Each row is a point. The window is the flat piece filled in between its corners: a triangle in 3 columns, a solid with four corners in 4, and so on. A path goes straight from each point to the next, and from the last back to the first. After which points does the path pass through the window?
In the rows, 128 means zero.

Window (4 x 4):
[[108 124 141 114]
 [137 139  83 168]
 [107 166 147 118]
 [187 114 165 173]]
Path:
(1): [176 125 138 107]
(2): [138 129 161 170]
(3): [ 75 146 131 152]
(4): [114 144 114 113]
(5): [138 137 142  97]
(6): [ 96 138 141 132]
(7): [156 124 157 176]
(8): [187 127 145 128]
Through the window after points: 1, 5, 7

Window:
[[ 75 101  94 135 140 179  91 141]
 [150  79 122 141  98  91 160 126]
 [146  96 194 144 195 140 134 128]
 [132  72 141  90 109  99 164 129]
 [146 129  99 110  71 200 127 158]
 [ 92 116 164 166  91 113  88 134]
 [129 143 122 127 134 139 192 157]
 [130 111 120 101 171 156  96 115]]
Path:
(1): [120 104 143 126 139 154 138 114]
(2): [150  96 128 115 142 132 103 189]
(3): [152  95 133 107 119  96 125 184]
(4): [135  97 145 112 121 121 163 110]
(5): [121  95 154 147 130 143 158 103]
(6): [133 109 143 135 140 127 144 171]
(7): [128  97 135 127 133 101 118 170]
(8): [111  91 139 138 128 124 134 104]
Through the window after points: 1

Window:
[[109 150 185 163  66  67 152 106 130]
 [117 162 110 179 117 127 149 132 114]
 [ 64  95 119 100 120 149  65 128 107]
 [165 136  87  84 103 143 107 129 146]
 [134  94 100  94 165  91 118 158  95]
 [156 201 181 124 159 153 125 137 127]
 [164 111 120 114 124 109 157  86 105]
 [177 139  68 139 175 121  97 131 138]
 [127 169 102 104 164  39 122 130  95]]
Path:
(1): [104 124 120  88 149 130 103 121 133]
(2): [142 155 108 127 161 115 127 126 151]
(3): [167 154 122 131 147 123  98 135  96]
(4): [166 158 100 112 134 136  92 145  93]
(5): [122 133 122 116 156 132 129 119 158]
(6): [135 182 154 115 162 136 137 133 150]
(7): [159 177 162 131 141 139 115 133 105]
(8): [131 129 114 141  92  86  96 144  51]
(9): [ 96 135 135 101 146 114 136 119 138]
(10): [144 136  99 119 160 124 131 120 140]
(11): [163 144 103 142 148 111 101 142 108]
(12): [147 130 108 119  97  93 109 132  85]
(13): [108 105 107 113 163  98 146 120 148]
(14): [104 132 130 118 128 105 154 101 131]
(15): [158 131 138 129  93 124 117 132  64]
(16): [146 111 131 113 109 103  65 148  65]
Through the window after points: 2, 6, 10

Window (11 x 11):
[[138 154  70  69 151 145 162 157 141 121 130]
 [113 138 109 138 142 112 119  64 180 107 135]
 [129 188 157  85 116 103 144  80 118 164  86]
 [155 106 145 158 139 158  52 190 105 130 148]
 [134 126 145  94  80 113 126  97 202 106 128]
 [181  90 130 170 150 138 181 183  65  97 154]
 [118 123 145 115 135 173 118 131 142 175 131]
 [189 134 136 136 126 176 120 129 119 121 140]
 [138 198 154 105 156 113 184 126 145 128 133]
 [ 95 143 168  88 140 168 135 100 129  98 100]
 [ 81 191 127 150 101 133 136  93 146 124 125]]
Path:
(1): [142 163 103 123 140 130 160 126 155 144  73]
(2): [119 156 127  69 129 141 135 124 116 117 163]
(3): [120 144 150 122 108 139 123 110 110 132 194]
(4): [139 135 148 148 144 133 123 116 146 123  77]
(5): [123 165 125 121 142 151 153 115 155 117  54]
(6): [110 150 135  81 122 134 160 104 133 119 176]
(7): [136 125 125 104 122 144 133 136 108 116 164]
(8): [165 124 118 159 151 149 126 164 137 123  83]
(9): [146 145 119 133 139 132 146 141 162 103  65]
(10): [129 144 122 109 131 131 144 115 140 123 155]
(11): [128 161 143  99 135 135 153 122 127 127 150]
(12): [149 152 119 118 152 152 141 135 158 130  80]
Through the window after points: 1, 9, 11

Window, 12 rows:
[[ 83 136 147 102 155 137 174 146 125 130 129 122]
 [157  70 194 161 143 104 146  96 156 201  81 113]
 [168 124 118  63  77 174 124 157 114  64 155  77]
 [108 137 192  85 159 113 123 154 160  93 140 116]
 [144  89 129 133 211  97 128 104 173 159  90 139]
 [124 127 139 100 103 150  85 143  76  72 137 117]
 [164 109 161 156 110 138 146 114 170 137  94 167]
 [161 172 139  65 108 124 121 165  96 104 117 115]
 [141 120 181 147 191 164 126 136 163 176  92 126]
 [109 157 130  67  82 153  94 130 140 115 132 104]
 [138  81 147 158 129 116 124 171 171 165  75 125]
 [198  92 113 113  84 131  91 157 122 154 184 150]]
Path:
(1): [128  97 169  82 172 153 121 146 159 152  87 149]
(2): [143 143 153 145 148 121 125 129 144 130 130 102]
(3): [143 135 140 130 140 121 118 138 134 127 129 105]
(4): [126 108 155  88 132 137 128 143 137 144 115 127]
(5): [143  91 145  68  98 163 115 128 126 148  94 156]
(6): [144 143 129 140 115 136 117 137 145 129 133  96]
(7): [155 127 149 152 157 108 131 131 153 136 117 116]
(8): [144  80 161  88 161 145 134 150 138 147  91 162]
(9): [134  90 143  83 128 132 113 153 125 143 119 138]
(10): [159 147 138 142 140 117 116 127 146 134 144  88]
(11): [135 114 148 139 142 129 120 136 146 129 125 114]
(12): [133  81 170  89 144 140 114 130 146 142 107 149]
(13): [158  77 169 109 157 137 130 131 156 145  89 156]
(14): [140 152 135 174 149 122 130 132 143 158 130  95]
(15): [154 159 113 164 109 120 130 153 134  98 141  92]
(16): [142  94 143  82 108 132 108 140 119 128 128 145]
Through the window after points: 1

Window:
[[144 147 132 126  95 141 187  69 122 147 126 116 101 157]
 [160  80 113  72 119 145 149 177 108 130  98 139 114  98]
 [131 161 118 139  87 191 149 133  73 109 116  91 117 118]
 [140 124  99 106 148 167 125  91 150 112 135 111 111  95]
 [115 105 162 123 134 121 140 147 106 155 144 130 181 143]
 [116 172 164  76  79 129 141  96 129 194 134 123 128 100]
 [ 94 118 167 127 127 157 115 131 171  93 157 186 101  96]
 [118  53 145 127  81 155 153  68 136 108  69 136 101 138]
 [152 101 133 179  94 166 149 141 117 169 158 140 116  78]
 [129 119 183  76 149 128 119 148 129 136  76 135  99 127]
 [ 90 123 137 133  93 100 127 148 153 106 123 104 117  60]
 [168 127 110 107 108 152  90 153  92 115 139 165 155 167]
 [149 112 137  81  83 118 114 144  83 119 163 132  95 125]
 [161 100 130 173 113 183 147 113 150  83 139 119 157  87]]
Path:
(1): [120 122 144 109 135 139 142 124  68 124 110 159 130  87]
(2): [144 112 139 121  84 149 119 149 170 138 150 112 129 124]
(3): [144 112 132 132 100 164 144 124 134 130 120 117 127 132]
(4): [115 114 140 104 119 120 146  85  89 125 102 176 100  94]
(5): [126 116 133 119 118 134 149 110 103 119 120 135 127  87]
(6): [113 117 167 113  86 150 140 140 186 163 132  94  92 121]
(7): [157  88 120 141  98 169 148 165 141 164 162  82 105 148]
(8): [124 139 134 118  98 139 135 101  99  98 132 156 138 100]
Through the window after points: none

Window, 14 rows:
[[137 118 166 126 158 124 136 118 135 130 129 117 115 120]
 [152 118 140 127 140 119 101 162  94 152 122  95 147 122]
 [147  82 137 101 134 147 125 128 111  96 104 114 131 151]
 [172 100 148 140 140 137 140 144 113 121 122 161 141 146]
 [ 88  90  95 199 189 184 155   7  88 122  95  66  95 139]
 [164 113  92 136 141 122 149 130 120 139 129 112  83 103]
 [159 134 132 134 131 113 118 153 140 109 100 123 136 156]
 [153 119 138  97 157 135 139 130 132 160  99 144 135 167]
 [121 101 122 128 148 100 108 135 103 128 101 139 127 116]
 [142 108 134 126 158 138 153 190 121 117 104 129 121 122]
 [107 102  97 128  97 107 163 140 108 119 138 102 152 147]
 [117 100  99 155 101 163 128 133 180 203 140 129  78 114]
 [121 166 103 133 157 155  78 130 135 180 171 138  79 111]
 [147 155 136 121 117 150 131 138 116 141 108 133 116  99]]
Path:
(1): [137 127 152 136 149 117 141 140  95 139 132 114  94 165]
(2): [138 130 135 143 120 130 126 138 114 132 114 117 104 148]
(3): [152 130 127 118 144 134 119 146 124 141 115 124 140 107]
(4): [160 113 111 118 145 164 138 111 161 131 134 129 139 115]
(5): [107 121 126 155 138 128 127 144 105 148 114 135  76 143]
(6): [133 114 140 140 118 133 119 149 113 155 120 115  98 160]
(7): [135 118  91 129 168 151 137 102 140 101 128 124 135  76]
(8): [124 110 122 129 178 148 140 105 149 119 127  89 139 113]
(9): [133 112 145 150 129 129 137 111  94 142 113 130  94 143]
(10): [134 126 143 158 130 143 142 116  81 148 126 111  73 133]
(11): [129  96  85 125 167 145 129 105 146 136 120 118 135 108]
(12): [144 116 116 120 151 140 123 134 124 145 114 117 148 124]
(13): [150 118 151 127 133 112 121 153 101 152 120 118 100 146]
(14): [120 119 138 133 119 132 138 127 109 149 128 118  98 134]
(15): [145 124 112 125 154 130 124 133 138 127 110 108 132 121]
(16): [139  88 104 133 149 141 115 126 141 119  96 117 153 104]
Through the window after points: 2, 8, 12

Window (14 x 14):
[[119 100 152 119 145  81 126  93 178 151 160 155 115 109]
 [121 141  99 120 108 192 206 109 111 127 161 133 142 131]
 [150 162 121 120 144 130  77 151 141 119 122 147 130  98]
 [135 140 120  99 117 161  73  93 147 160 162  96 113 122]
 [117 100 149 117 149 113 102 113 101 100 109 105  98  76]
 [ 57 107 147 156 166 171 145 159 169 182 183 167 113 149]
 [ 81 117  88 154 100 141  80 108 139 100 150 135 139  98]
 [ 94 122 124 176 143 121 175 128  85 165 131 156  95 104]
 [110  93 121 101  98 111 168 108  87  89  94 135 143 160]
 [ 45 134 146 107  71  87 102 113 171 101 107 164 106  96]
 [135 135 107  98 126 127 131 153 111 117 178 118 131 144]
 [105 134 156 180  89 191 147 144  99 113 138 116 126 127]
 [100  65 103 125  84 137 108 150 128 111 124 125 104 113]
 [130 142 144 141 171 122 152 121 175 139 127  72 141 135]]
Path:
(1): [ 99 133 124  96 131 104 149 159 118 151 148 148 196 115]
(2): [120 120 141 131 126 148 138 128 127 156 165 127 158  99]
(3): [ 91 127 126 139 161 128 147 123 165 119 120 120  84 154]
(4): [ 93 131 128 128 113 142 139 102 149  79 148 134  85 134]
(5): [125 102 133 123 135 121 120 153  98 175 119 125 140  99]
(6): [ 97 123 149 126 116 128 113 123 126 138 148 126 141  84]
(7): [144 104  95 107 129 145 117 125 156  79 110 108  85 166]
(8): [122 107 107 146  96 189 167  84 116  95 130 117  71 141]
Through the window after points: 2, 8

Window, 14 rows:
[[121 113 123  77 126 113 124 123 174 148 168 161 152 133]
 [ 70 128  78 171 128 125 135 145 115  91 151 122 152 136]
 [150  57  90  57  59 162 116  85 109 129 169 143 151 111]
 [113 128 126 130 144 137 161 138 124 200  91 147  81 113]
 [ 91 114 107 111 170 148 146 152 107 116 129  66 168 153]
 [125 114 130 129 111 105 109  84 145  57 118  95  57 152]
 [154 167 177 167 102 132 122 129 118 109 150 186 133 111]
 [141 119  92 120 127 186 193 113 152 129 140 142  69  98]
 [131  92 136 151 164 161 103 146 108 127 141 114 108 195]
 [103 171  76 133 137 114 116 184 101  99 100 159 128 153]
 [ 85 130 203  98  96 161 116 125 134 105 172 187 119  89]
 [113  60 125 107 162 176 108 124 151 111 131 141 187 135]
 [177  84 151 149  85 131 200 117  96  98 169 215 122 118]
 [149  89 180 129  95 121 123 183 146 162 132 130 113 128]]
Path:
(1): [119 121 130 127 105 145 162 132 149 130 124 136 120 157]
(2): [105 134 121 145 105 147 152 145 134 119 108 153 134 147]
(3): [145 110 140 122 192 100 102 163 110 118 161 135  97 114]
(4): [137  86 115 133 158 123 114 153 120 133 177 136 115  73]
(5): [109 133 136 117  91 148 157 125 136 122 113 153 133 153]
(6): [ 99 117 108 123 120 149 151 131 135 112 123 125 151 163]
(7): [122 101 116 119 153 140 118 143 105 120 152 121 135 108]
(8): [137  98 145 123 154 127  97 119 114 108 172 154  96  67]
(9): [ 94 109 143  97  86 174 145 127 146 121 126 153 162 161]
(10): [127 124 126 117  82 160 153 113 145 127 145 143 125 157]
(11): [136  83 135 114 138 120  99 144 106 132 145 173 117  79]
(12): [136 115 115 104 160 130 101 154 118 133 146 109 111 113]
(13): [ 89 117 131 137  97 164 152 119 150 125 120 145 135 169]
(14): [117 128 117 147 111 158 158 136 134 112 111 160 131 170]
(15): [137 124 112 103 134 101 121 152 102 115 165 163 115  88]
(16): [149  95 105 132 152 130 118 128 100 121 149 135 116 114]
Through the window after points: 6, 8, 14
